Every row gives one point. The last column is the point's height on a tilted bowl or saddle (a function of degree 2), plus a little noise. Count its main directions that bend up, bend down and stay straight.

Points (15 x 4):
[[ 1.0 -5.6  0.6  2.0]
 [-2.0 -1.1 -0.3 -0.3]
 [-5.0  0.6  1.2  0.1]
 [-3.2 -2.5  4.4  2.2]
 [-5.9  3.9 -0.3  0.8]
 [-0.3 -1.2 -2.1 -0.3]
 [-0.1 -2.4  5.8  4.6]
 [ 7.5 -3.6  0.6  6.9]
 [ 2.2 -1.4 -6.0  1.2]
 [-0.3 -2.2  2.5  1.7]
 [-5.5  1.4  7.6  5.3]
 [-3.4 -3.2  2.5  1.0]
 [ 0.5  2.9 -1.3  1.2]
 [-5.2  3.8  3.3  2.2]
 [-0.7  2.5  9.7  9.1]]
Directions: 3 up, 0 down, 0 straight

Points (26 x 5):
[[ 3.5 -0.3 -2.0  5.6 -2.9]
 [-0.4 -6.2  8.5  0.3  0.4]
 [ 1.9 -2.9 -3.0 -4.1 -3.4]
 [-1.9 -2.9 -3.1 -3.1 -2.4]
 [-1.7  0.6  4.9 -2.0 -1.0]
 [-4.2  4.1 -1.8  1.6 -3.1]
 [-1.6  0.1  6.6  4.4 -2.0]
 [ 9.0  0.8 -0.4 -2.2 -6.9]
 [ 1.7 -1.5  2.5  0.4 -1.1]
 [ 1.2  2.0 -0.3 -0.3 -1.7]
 [-2.0 -0.2  2.9  3.8 -1.0]
 [ 4.7 -3.5  6.5 -0.9 -3.1]
 [10.3  4.9 -3.3 -6.9 -9.9]
 [ 3.7 -1.2  4.4  0.1 -2.4]
 [-0.1 -0.4 -1.0  1.5 -0.9]
 [-1.0 -0.1  5.0  0.3 -0.7]
 [ 3.7 -3.2  2.3 -0.9 -2.3]
 [-6.2  1.8  2.6  3.3 -2.9]
 [-1.4  1.2 -1.2 -7.9 -4.4]
 [ 2.6  3.5  8.7  4.7 -7.1]
 [ 1.0 -2.6  1.8 -5.0 -2.3]
 [-7.5  1.2 -3.7  7.9 -5.4]
 [-4.6  1.5  1.5 -1.1 -1.8]
 [ 0.7 -5.6 -2.5  1.4 -1.8]
 [ 4.1  1.1  4.0 -1.4 -3.3]
 [ 1.3  0.2  1.5  3.8 -1.8]]
Directions: 0 up, 3 down, 1 straight

Points (39 x 7):
[[  0.0   7.3   5.1  -1.5  -4.6  -4.7  -4.2]
 [-12.9  -6.4  -4.3   2.4   5.6   5.8  10.4]
 [ -2.9  10.5  -1.6  -0.3   0.8  -4.7  -3.6]
 [  0.8   0.8  -3.1  -2.5  -5.4  -3.2  -0.8]
 [  1.7   0.7  -7.0  -6.8  -2.4   5.2  -6.6]
 [  1.7   0.6  -2.6   7.9   1.1   4.1   3.1]
 [  0.5  -0.9  -2.8   0.9  -2.0   2.2  -3.2]
 [ -0.8   0.2   0.6  -5.3   3.3  -0.3   2.4]
 [  3.5   2.4   2.0   1.0  -1.2   4.2  -0.6]
 [  0.1  -6.2   2.0   0.1   0.5  -0.3  -3.3]
 [ -1.6  -0.2  -1.9  -4.7   0.2  -1.3   1.0]
 [  0.1  -0.6  -8.8  -0.6  -0.5  -2.4  -4.4]
 [  0.1  -1.2  -3.3   2.8  -5.0   0.5  -3.7]
 [ -1.0   2.8  -2.3   2.8  -8.1   1.5  -5.1]
 [ -4.4  -4.3   2.7  -5.1  -3.4  -4.5   4.5]
 [ -2.8  -1.8   0.9   2.1  -5.4  -5.2   0.9]
 [ -2.2   3.5   6.9   4.2   5.2   0.8   3.3]
 [ -4.4   3.2   0.0  -1.0  -6.0  -2.7   0.2]
 [ -1.0   3.6   0.1   2.8   6.1  -2.0   0.5]
 [  0.0  -4.6   3.0  -1.0  -0.4   1.2  -1.9]
 [ -0.8   0.2   4.9  -1.6   0.3  -1.9  -0.1]
 [  0.4   2.4   2.6  -0.7   0.4  -4.3  -1.0]
 [  4.1   6.5   1.3   2.8  -0.7  -5.1  -1.4]
 [  0.9   0.1  -1.0   7.9   0.6   0.9   2.6]
 [  5.0  -3.0   0.7   2.0   4.6   5.0   1.1]
 [  1.5  -4.1   1.0  -7.2   1.8   4.8   2.7]
 [ -2.1   4.1   0.1  -2.5   3.4   0.9   1.7]
 [ -3.0  -0.2  -0.7   3.5  -7.1   0.6  -3.0]
 [  1.4  -6.7   0.2  -0.7   4.2  -1.6  -5.0]
 [  0.4   2.1  -1.0  -6.6  -6.6   2.3  -3.3]
 [  8.2  -5.0   1.8  -0.6   1.0   1.3  -3.6]
 [  1.7  -1.5   1.0   3.6  -2.5   3.5  -2.2]
 [  2.2  -1.7   4.4  -6.7   5.5   5.4   7.9]
 [  4.6  -4.3  -0.5  -1.4  -1.3   0.8  -4.3]
 [ -7.7   0.4  -2.3   6.3  -3.2  -1.1   4.4]
 [ -2.2  -3.6   3.7  -0.5   3.4   4.0   3.3]
 [  1.6  -2.2  -7.4   4.9   5.0   2.5  -3.1]
 [ -5.0   0.8  -5.4  -3.3  -3.3  -1.4   0.1]
 [ -3.4   3.0  -4.3   3.4   1.1  -3.9   1.2]]
Directions: 3 up, 3 down, 0 straight
